Rows are points. The window is the flat piece filled in between its corners: a triangle in 3 columns, a solid with four corners in 4, and so on. A path goes straight from each point to the next, and from the last back to the first. After which points does the path pass through the window?

Window (3 x 3):
[[ 79 -37  -5]
 [-35  35 -11]
 [-44   3   8]]
Path:
(1): [-53  39  22]
(2): [-56  11 -43]
(3): [  9 -43 -25]
(4): [31 -3 28]
(5): [75  9 41]
(6): [ 41 -36 -29]
(7): [  2  -3 -31]
(8): [12 22 35]
(9): [-28  25  62]
(10): [-42  -4 -11]
(11): [ 35 -51 -55]
(12): [62 -1 45]
(13): [-13  14  63]
(14): [-19 -26 -15]
(15): [-82  32 -16]
(16): [-69  52  24]
Through the window after points: 5, 7, 9, 11

Window (4 x 4):
[[ 48  14  22  18]
 [ 82 -23 -17   5]
 [ 19  31 -42   9]
 [-95 -45 -10  13]]
Path:
(1): [ 17 -14 -39  59]
(2): [ -9 -29  -2  46]
(3): [ -3  -7  26 -52]
(4): [ 19  14  20 -25]
(5): [25 -4  0 41]
(6): [ 22  23 -46  61]
(7): [ 11  20 -14 -53]
(8): [-25  25   9 -49]
(9): [-22  20 -25  53]
(10): [-60 -47   3  35]
(11): [-54 -48  14  -8]
(12): [-46 -27 -22 -15]
(13): [-40 -42 -35  65]
(14): [ 21 -26  21  71]
(15): [ 41 -16  26 -48]
(16): [  5  -7 -25 -13]
Through the window after points: 4, 6

Window (6 x 6):
[[ -7  24 -24 -18 -28   3]
 [ 14  55 -29  18  35  14]
 [ 20 -44  22 -20  65  12]
 [  1 -95 -53 -29   2  11]
 [ 59  69  -2  19 -33  35]
 [-44 -22  -6  40  44  10]]
Path:
(1): [  0  40 -20  -1   5  59]
(2): [ 50  52 -21  33  23 -44]
(3): [ 18 -75 -39 -18  10 -18]
(4): [ -9 -72 -43 -26   6  39]
(5): [ -2  21 -32  -5  18  36]
(6): [ 18   7 -26  11  17 -11]
(7): [ 10 -61 -22  19  43  -5]
(8): [-21 -39 -24 -11  35  60]
Through the window after points: 1, 3, 5

Window (9 x 9):
[[ 20  18  26  45 -16  13 -42   5  45]
 [ 21  -6  25   2 -30  25  30  18  25]
 [ 16 -57 -32  69  42  77   4 -48  26]
 [-17   9 -19  -7 -95 -53  18 -12  27]
 [  7 -36 -71 -45   3  23 -30 -44  35]
 [-10  16  34 -33 -60 -55  29 -58   9]
 [-53  34   8 -14 -40 -19  10   2  11]
 [ 40 -13 -24  44  42   4  18 -13   2]
 [  5 -87 -26  29  55  26 -18 -12  47]]
Path:
(1): [ -6  10 -18 -24 -19 -13  -5 -14  46]
(2): [  4 -19  -7  -4 -43 -14 -36   1 -21]
(3): [  8 -35  10  25 -30  20  -4  -3 -32]
(4): [ 17   4  -9   7   3  29  41 -11  91]
(5): [ -2  17 -21  15 -20   2  15 -22  88]
(6): [  6 -29  -1   6 -43 -14 -30  -5 -27]
(7): [  7 -40 -26  37 -11  31 -18 -11   6]
(8): [  8  -4 -29  30  34  39  25 -20  93]
(9): [ -8  19  -9  14 -22   2  24 -23  71]
(10): [ 11 -15   2   8 -29   6 -13 -25 -15]
(11): [ 12 -67  -5  27  -3  41 -28  -8 -36]
(12): [ 23 -13 -11  25   5  22  28 -29  59]
(13): [  0  18 -35 -13  11 -11  28 -46  87]
(14): [ -6 -42  19 -17 -50 -10 -18 -28 -37]
(15): [  4 -34 -13  15 -20   6 -16 -12 -40]
(16): [ 22   5  -5  19  16  -9  36 -41  52]
Through the window after points: 3, 5, 13, 15

Window (11 x 11):
[[-23  11 -57  33 -33  12  94   7 -31 -25  25]
 [-22  15 -41   3 -51  50  44 -67 -21 -14  38]
 [ 52 -36  49 -39 -30 -23 -21  10  42  31 -16]
 [-25  33  13  56 -34  -5  71 -54 -38   3  10]
 [ 83  42  30  14  -9  48 -22  24  -8 -42  60]
 [ 19 -23  35 -19  26 -42 -95  12  48  -7 -13]
 [-61  61 -18  15 -83  22  53   0 -40   4  32]
 [ 41  14 -18  -3  -4 -46 -47  -9  55  68 -31]
 [ 22 -29  20  13   7  28 -53  19  10  50 -32]
 [ 89   6  13 -22 -16   0 -63  14 -61 -30   5]
 [ 17  13  23 -53  43 -12 -17   1  10  48 -11]]
Path:
(1): [ 24 -44 -21  24   1 -16 -19  -7 -24  44  72]
(2): [ 15 -29  -3  13 -22 -13 -15  -3  -8  23  46]
(3): [ 26  30   2   3 -33  18   1  -8  16  -3 -34]
(4): [ 18  12   3  -3 -23  21 -10 -17  11 -15 -18]
(5): [ 13  -6   5  -2 -15   2  -8  -8  -1  13  32]
(6): [ 30 -45   9  25   2  -9 -50  -9 -33  60  49]
(7): [ 17  -3  15  -4 -10  23 -22  11  22  20 -37]
(8): [ 18  25   0 -12 -26  12  -8 -10   4 -11 -23]
Through the window after points: 4, 6, 8

Window (12 x 12):
[[ 21 -44  49  40 -20 -24  11  29   1 -50 -10   5]
 [-18  40 -13  60  11 -56  -1 -26 -28 -21  27  21]
 [ -7  25   0 -31 -27   8  54   1  27  42 -34   6]
 [ 23   6 -34  22 -22 -55 -18   0  49  -7   7   2]
 [  4  41   3  42 -15   6 -41   7  35 -25 -34  -3]
 [-62  -8 -19  15 -35 -11 -21  53 -18  35 -45  -7]
 [ -5 -12  31  16 -95 -40 -35  11 -49  29   0   9]
 [-25   7 -45 -19  34  35 -15  17  36  27   9   3]
 [ 57 -11   1  -7 -36 -63 -36 -53 -26  41 -30  -4]
 [ 28 -22 -18 -18 -42  27  24  -1 -13 -10 -24 -25]
 [  7  37 -26 -47  10   5 -22  64  -2  13 -25  -3]
 [-37 -60  26 -13 -55 -31  28 -59   8 -44  -1 -16]]
Path:
(1): [  0  13  28  20 -21 -46 -13   0 -18   1   2 -62]
(2): [ 12 -19   1  22 -43 -34   1  -3  -2 -18 -21  39]
(3): [-12   4 -25  -1 -37 -10 -10  -6 -12  24 -35  39]
(4): [-12  18  -6  -3 -34 -19 -13   3  -3  30  -4 -21]
(5): [  5  16  15  27 -31 -30 -15  -1   4  -4  -5 -24]
(6): [ 14  -5 -21   8 -46 -16 -14  15  -4 -21 -44  51]
(7): [-11   0  -4   0 -58 -16   1   3 -19  17 -33  49]
(8): [ -4   3  15   1 -46 -20  -1   7  -6  25  -5 -17]
(9): [ -6  25  -5  -5 -18  -8  10   7   5  26  -4 -29]
(10): [ -6   3 -23 -20 -23   4   8  -6  13  15 -35  29]
(11): [ -3  -3 -27  -8 -35  -6  -4   2   6  15 -32  52]
(12): [-10   3  12   4 -27 -11  -6  13  -2  19   4 -25]
(13): [  6  20  -7   3 -12 -10 -16  13   7  35  -8 -18]
(14): [ 10   9 -35  -8 -12  -5 -21  16   6   8 -30  40]
(15): [  1   0 -27   5 -13  -2  -9  16   3 -11 -42  41]
(16): [ 22  29  21   1 -20 -22   2  22  -1  34  16 -56]
Through the window after points: 7, 11

Window (14 x 14):
[[ 18 -35  29  67  -2  17 -14  74   7   3 -13  45 -56  -4]
 [-48 -41  13   9 -15 -25  44  27  28 -66 -62   3 -28  14]
 [-36  19  66  31  -8  46  11  45 -30  46 -22 -22 -34 -20]
 [-35  65   7 -50 -37 -22   6   5   0 -31 -17  60  15   0]
 [-41  43  44   1 -38  71  22  57  56 -58 -82 -20 -42  16]
 [ -3 -17  -6 -73   1  40 -27 -36 -34  21  -9  43  55  22]
 [ 48  -2  44  14  42 -27 -40 -65  -4  27  15 -16  34   9]
 [ 42  -3  30 -10 -62 -74  13  43 -41  42 -13  16 -19  42]
 [  0 -34  16   2 -23 -22  32 -31  85  72  -9 -16 -45  32]
 [ 24   1 -23  72 -64  -6  25 -27 -21 -16 -50  19  17  18]
 [  9  48  -5 -23  48 -85  -5   7 -20  65 -29  47 -95  34]
 [-23 -21   8 -43 -23 -61 -50  31  27  25  -9 -45 -45   2]
 [ 44   3 -41  46  11 -45  43 -15  10 -17   5 -26  27  26]
 [ 30  18  32 -42   3  52 -10 -66 -17  33  34  29 -52   1]]
Path:
(1): [-34  10  39  40 -32  -5  -3   9 -22  23  20  -5 -18  62]
(2): [-13   2   6  28 -19   1   1  -2 -18 -22  20 -31 -13  78]
(3): [ 28   4  -1  11  -4 -25  27   2  23  29 -40  24  -4 -39]
(4): [ 18  -3  28  -6 -26  13  18   7  17   8 -36  -2  -3  -6]
(5): [-60   5  23  20 -19  -2 -12  10  -1  -9   6  -3 -40  64]
(6): [-13   4  15  15 -20 -26  -7  -4  -7  19   8   5 -29  38]
(7): [ 29  -4   0 -37   1 -26   6 -14  27  28 -31  16  -1 -25]
(8): [ 30   5  23 -32 -14  -6   6  17   3   2 -41   0  -9 -26]
(9): [-21  12  17  17  -7 -11 -12  -6  11   2  -3   4  -9  37]
(10): [-24   5  16  30 -25  11  -9  32   3  -7  14  25 -11  74]
(11): [ 22  -6   7   5  -2  -2  17  10  10  -4 -43   3 -17 -22]
(12): [ 57   3  14 -41 -14 -38  21  44 -12  36 -71  20 -36 -45]
Through the window after points: 2, 8, 10, 12

Window (14 x 14):
[[-95  36 -19  13 -18 -24 -22 -19  14 -26  26  13  42  12]
 [  4 -21 -16 -15  34 -54  26 -29 -37 -16  21  31  64  12]
 [ 34 -28 -12 -16  16 -26  12  26   0 -57  -9  -7  21 -13]
 [-35   2  -4  -1 -86 -17 -17 -18 -59  22  -9 -12  23 -24]
 [-24  -2 -21 -15   7  30  -4  32 -39  32   1  68 -37 -21]
 [  6 -16   1  44  36  -8 -15  14   1  -2  12  18 -16  18]
 [ 32  13  13  20  57  34   2 -20  66  38  21  -2 -13 -15]
 [ 36   5 -44  -8  28  -2  44  29 -70 -27 -24 -17  14  -9]
 [ 22 -50 -41   6  29  12  55 -10  -1  13  -6   1  27   6]
 [ 18   4 -44  -5   2  13 -15  -2 -10 -13  19   9 -52  -1]
 [-86   0  22  -6 -22  -1  -9 -70 -26 -26  -2   9  52  19]
 [ -9   8  13  34  13   7  49 -23  16 -10  22  59 -31  -4]
 [-22   1  -5   3  32  56  26  18  -2   1  73   8 -14   1]
 [-59  -7  36  -2 -23 -30  22 -45   6  57 -10   5 -50  -6]]
Path:
(1): [ -2   7  -3 -13 -22   2  20  -9 -10  12  11  19  11  28]
(2): [-43 -20 -15  27  40 -10  21 -23 -20 -17   7  18 -11 -60]
(3): [-26  -3 -18   5 -18  -3 -12  -4 -36   5  -2   5  -2 -49]
(4): [-21   1  -4  -9 -40   1   4  -3 -36  24   2  22   6  15]
(5): [ 1  8 -3 -7  1  3 18 11 10 23 16 15 -9 40]
(6): [-26 -14 -10  13  28  23  10 -24 -11  -7  31   6 -12 -46]
(7): [  3 -32 -23  24  37   7  32 -18 -24 -17  26  -3 -10 -42]
(8): [  4   2   0 -11  -5   2  14   0 -13  15  -7  20   3  21]
(9): [ 17   7  -5  -6 -11  -9   5 -10   1  18  -4  12  18  38]
(10): [-27 -10 -22  17  19 -16   3 -18 -17 -17  -3   2   3 -47]
(11): [-26 -18 -20   3  26   5 -12 -22 -25 -12   9  -2  14 -32]
(12): [ 23  12   0 -12 -14  -9  22  14   6   9  -2   0   7  51]
Through the window after points: 3, 5

Window (14 x 14):
[[-47  -5  18  14   7  35 -19 -18  56 -20 -40  -7  42 -42]
 [-43  -2  82  33 -31  70  12  25   4 -20 -58 -36  32 -62]
 [ 48  42 -55 -27 -51   9  34  -9   7  -9  14  32  -9  10]
 [ -5 -80 -16  21   7 -39 -31 -31 -44 -36  36 -20  -9  -2]
 [ 16  23 -21 -31 -23  21  53  -2  51  25  33 -59  -9   7]
 [-10 -17  33  13  19  55  12   3  30  49 -34  22  16 -21]
 [-50 -54 -12  26  17  24  28 -13 -14  15 -58   6  52 -70]
 [ 21 -31  -6  28 -10 -65  -8  13 -34  20   8  -9  83  -8]
 [-13  -1 -41  69  62 -42 -18 -18 -45   1  13 -44  18   5]
 [-48   7  36   9 -18  74  -3 -26   2  26   1  15  56 -75]
 [ -4 -38 -58   9  26 -11 -39  41 -58   4  24  -8  72   7]
 [-12  31  -1 -68 -36  -4  14  -5  10  33 -15  -5 -21  -9]
 [ 23  38 -18 -67   1 -16  62   1   3 -28  47  34   0  11]
 [-35  11 -32 -26 -51 -18  46   7  23  10  44  30 -29  34]]
Path:
(1): [-34  -2  25  21  -3   0 -20  28  39  34  12 -11  14 -55]
(2): [  7  -5  -3  23  -7  23   1  24  27  -4  12  16  -2 -54]
(3): [-31 -10  -6  -3  -3 -15   9 -17 -26   0   1   0  30   9]
(4): [-22  -1  -6   2 -20  16  15 -46 -11 -17   3 -33  63  41]
(5): [ 10 -11   3  -4  21   4  -4  33  15  20 -11  11 -19 -95]
(6): [ -7   1  -7  -4 -13   9  18   7  10   7   3  19  -3 -36]
(7): [  7  17   8 -26   3  51  26 -34   4  24 -17  -5  64  45]
(8): [-12  -3 -17 -21 -10  10  40  -9 -20   7  -1  -9  26  27]
(9): [  3  -2  -6  -2  -1 -30  -6  22  35  -4   6  20  -9 -45]
(10): [ -1   4  -4   1  18   9   6  23  13   5  14 -21  -6 -34]
(11): [-28 -20 -10 -11 -42  29  36 -49  28  16 -24  -5  59  17]
(12): [ -9 -15  -6   0 -42  26   9 -21 -34   2 -33 -14  45  14]
(13): [-11   3  -1 -16  23  -2  19  34  42  10  39  24   6 -67]
(14): [-13 -12 -42  19  12   5 -31  23   6   2   7   8  26 -52]
(15): [-11  -2  20 -10   3   0  46 -31 -27   3  -6 -34  40  50]
(16): [-15 -28   3  12  -9  63  18 -35 -34 -10 -53 -14  38  -1]
Through the window after points: 6, 10, 14

Window (14 x 14):
[[ 23  32  12 -16  11 -19   0   2 -43 -17  23 -18 -30  32]
 [ 20  19 -20 -64 -37  25 -41 -35  22 -15 -15  -7 -15   7]
 [-33 -19  22 -12 -72 -20  20   8  25   0  22 -18 -18  -9]
 [  5  29  20 -11 -34  51  22 -49  12  32  -3  20   9  71]
 [-23  -6  27  13 -31 -34 -15  -7 -27  21  16  28 -56 -15]
 [  6 -52   7  31   4  12 -14 -26  54  -2  55 -19   3 -42]
 [-53   8 -50  31 -26  10  20  46 -25  18  37 -57 -47  -4]
 [-18  -7 -41  38  21 -18  27  71  34  25  21 -12 -26  -6]
 [ 51 -16  11 -14  -6  60  -9 -44   8 -53 -18 -17 -36  10]
 [ 45 -19  13  30  -1 -57  28 -20 -49 -28   3 -34 -31 -95]
 [-26  -4  30  47  22 -27  -5 -31  25  -4 -25 -28 -36 -23]
 [ -1  -4   1  31 -86 -32   0  21 -45   4  28  10  23  35]
 [ -9  -2   9 -51  23 -13   1  46 -63   2 -54  -3  26  25]
 [-60  -7 -17  -3  -8 -30  55 -40  -1 -24 -22  14 -13   9]]
Path:
(1): [-18   2   8   6 -35   9   5  11   5  -3   7  13   4 -17]
(2): [-25   3  15   8 -10  -6   3  28  -6  -9  12   1  -8 -39]
(3): [ 11 -37 -20  14 -32 -35   7 -46  10  34  18 -31 -24  53]
(4): [  7 -72  -5 -15 -24 -41 -29 -32  12  31 -15 -11 -43  26]
(5): [  1  50  -2   1  -8  13  29   0 -14 -39  14 -12  -1 -37]
(6): [-21  17  13  21   2  -2   3 -10   5 -21   2 -13 -11 -19]
(7): [  4 -52  16  14  -5 -29  -2 -37  15  20 -29 -19 -55   8]
(8): [ -5 -10  -1   0 -33 -20  15  -2 -22  10  -6 -22 -33  11]
(9): [-27  31  24   2 -18 -19   9  15  -1 -35   8  33  -7 -35]
(10): [  2  23   1 -26 -25  15 -16  -6  15 -27  -4  -2 -20 -16]
(11): [ 21 -32 -15 -15 -12  -5 -17 -50   4  18  -1 -28 -14  25]
(12): [-10 -25  -5   8 -17 -11   8  -2   5  11  11 -25 -22   8]
Through the window after points: 4, 6, 10

Window (14 x 14):
[[ 18  16  23 -20  -3 -24   2 -31 -43 -53  26  10 -45  10]
 [-82   2 -22  43  46  25  38  16 -67  15  55 -70  -1 -38]
 [-24 -34 -12  48   5   5  32  22 -13  50 -35 -54  -4  14]
 [  9   2  30  -5 -15   6 -31   9  26 -27  10   4 -11   4]
 [-18   9  33 -31 -18 -17  -8  17 -27 -25 -31  -2  -9   7]
 [-72  14 -37   9 -25 -25 -13 -47   7  48  69  61  -7 -33]
 [-10  58 -29  45  38  16  47 -30  26  27 -95  57 -38  -1]
 [ 29 -18 -19 -29  21   3 -44  49 -10 -31  -8  37 -22   6]
 [ 17 -21   0 -14   7  29 -75 -63 -15  72  29  46  64   6]
 [  5 -10 -38 -53  37   8  -5 -12  23 -59   6  -8  -2  21]
 [-48   5 -26 -11 -63  18 -31   2   1  -4  12   7 -55  -1]
 [ 14  48 -14 -10   6 -16   4  -9 -30 -39  33 -16  17  28]
 [-16  -5  15 -29 -39  26  13   9  10 -13   9  33 -24  46]
 [-24   3   6 -21  12  -2 -32  -4  10 -23  12  -1 -22  68]]
Path:
(1): [-29  19  -4 -40  37   3 -19 -34  40  17  24   2 -46  -4]
(2): [ -8 -17   1  26 -46   4 -30  13 -42 -19   8  22  34  47]
(3): [-42   6 -15  21 -15  -5 -10  -9  -4 -38  23   9  15  56]
(4): [ 48  32  12 -64  18   7   5   4 -23  13   9  -8 -39 -25]
(5): [-19  18  12 -67   0 -12  27  30 -18   3  18   5 -15   7]
(6): [ -1  -3   0  27   8  11 -25 -12 -21 -37 -24  -9 -16  15]
(7): [ -5  -4  -9   2   0  12 -28  -7 -18 -14  15  18  12  27]
(8): [ 19  31 -13 -43  22 -12  -3 -25  -4  10  20  -8   9  -8]
(9): [-19  37  12 -48  -6  27  11   2 -11  39  26 -40 -50 -14]
(10): [-30 -21 -20  65  31 -10   0  -1 -18 -44  -8  21  22  12]
(11): [-44 -10   9  48  -9  -7   2 -13 -19 -23 -30  37   1  28]
(12): [ -3  20 -31 -29  32  14   7   6  -7   8  31 -41 -15  -3]
(13): [  9  44 -32 -43  17 -29 -23   9  14  32  -8 -37 -65   0]
(14): [-48 -21   2  11 -55  34 -19 -11 -19 -23  16  38   2   9]
(15): [-31 -20 -19  20  -1  33  -9  -8  -9 -70   5  18 -30  39]
(16): [-21  28   7 -24 -13 -31  11  12  -3  27   8  -5 -18 -19]
Through the window after points: 1, 3, 7, 9, 11, 13

Window (14 x 14):
[[ 75  -7  28  13  10  17  -6  28   0  -1  -3 -22  13  -9]
 [-38  16   0 -23  15 -36  34 -14  10 -21  -5   1  19 -20]
 [ 14   0   4 -11  14   8  -5   6  17 -22  49  13 -26  -9]
 [ 32   1  -8  50  46  14 -13  12   1 -42   3  -9  29  15]
 [ 23  -9  47  34  21  18   5  -7 -20 -27  22 -45 -32  -6]
 [ 14 -45  16 -10  22  34  -3   6 -18 -16  -4  -3 -27  10]
 [ 15 -18   7   6 -40 -27  -5  -5 -27  47  12  -5   5   7]
 [ 12  21  -3 -37  18 -13 -29  -7 -15 -32  22  -4  39   3]
 [-27  24  17 -19   0 -27 -27 -20 -26  95 -38  35   6 -16]
 [-34  -8  28 -10  -4  -8 -33  23   1  39  -8  -3  12  -3]
 [-18  -4   2 -23  14  -3  17   0 -23  53  32 -14   7 -18]
 [-30  18  23 -23 -32  16   7 -24   2  56  -3   7  28  33]
 [-10  25 -41 -35  23 -30 -22 -32  36  -8   0 -26  32  -6]
 [ 22  28 -14  18   2  26 -13  31 -16 -25 -19 -24   1  12]]
Path:
(1): [  9  -3   2   0  -8  16  -6 -13 -13  -4  13  -1  26 -14]
(2): [  6  10   0   3  -4  18 -14  -9  -6 -14  -2  -3  15 -11]
(3): [ 15  10   8   0  17  -9  -6  20   1  -5  -6 -16   1  27]
(4): [  8  18   7 -13  34 -22  -3   8  11   6  18 -20   8  24]
(5): [-16 -11  -4   1 -11  16  -2 -26 -17   0  -6  -9   9 -44]
(6): [-18   3  -4   1  -2  12  -5 -19  -3   5  11   2  21 -23]
(7): [  4   9  14 -28  14 -40   7  13 -10  16   0 -14  -7  33]
(8): [  1  -2  16  -8  14 -25  -3  15  -3  34   3 -10   2  20]
(9): [-15  -8  14   7 -27  32 -39   0 -10   1  -8   2  22 -32]
(10): [  1  -5  20  16   4  22  -5 -10 -11  -6   8 -22  -4 -16]
(11): [ 21   4  29  -3  22 -14   5   3 -12   0  11 -21 -15  25]
(12): [ 13  16   7 -21  36 -16  18  10   2  11   3 -22 -21  26]
Through the window after points: 4, 8, 10
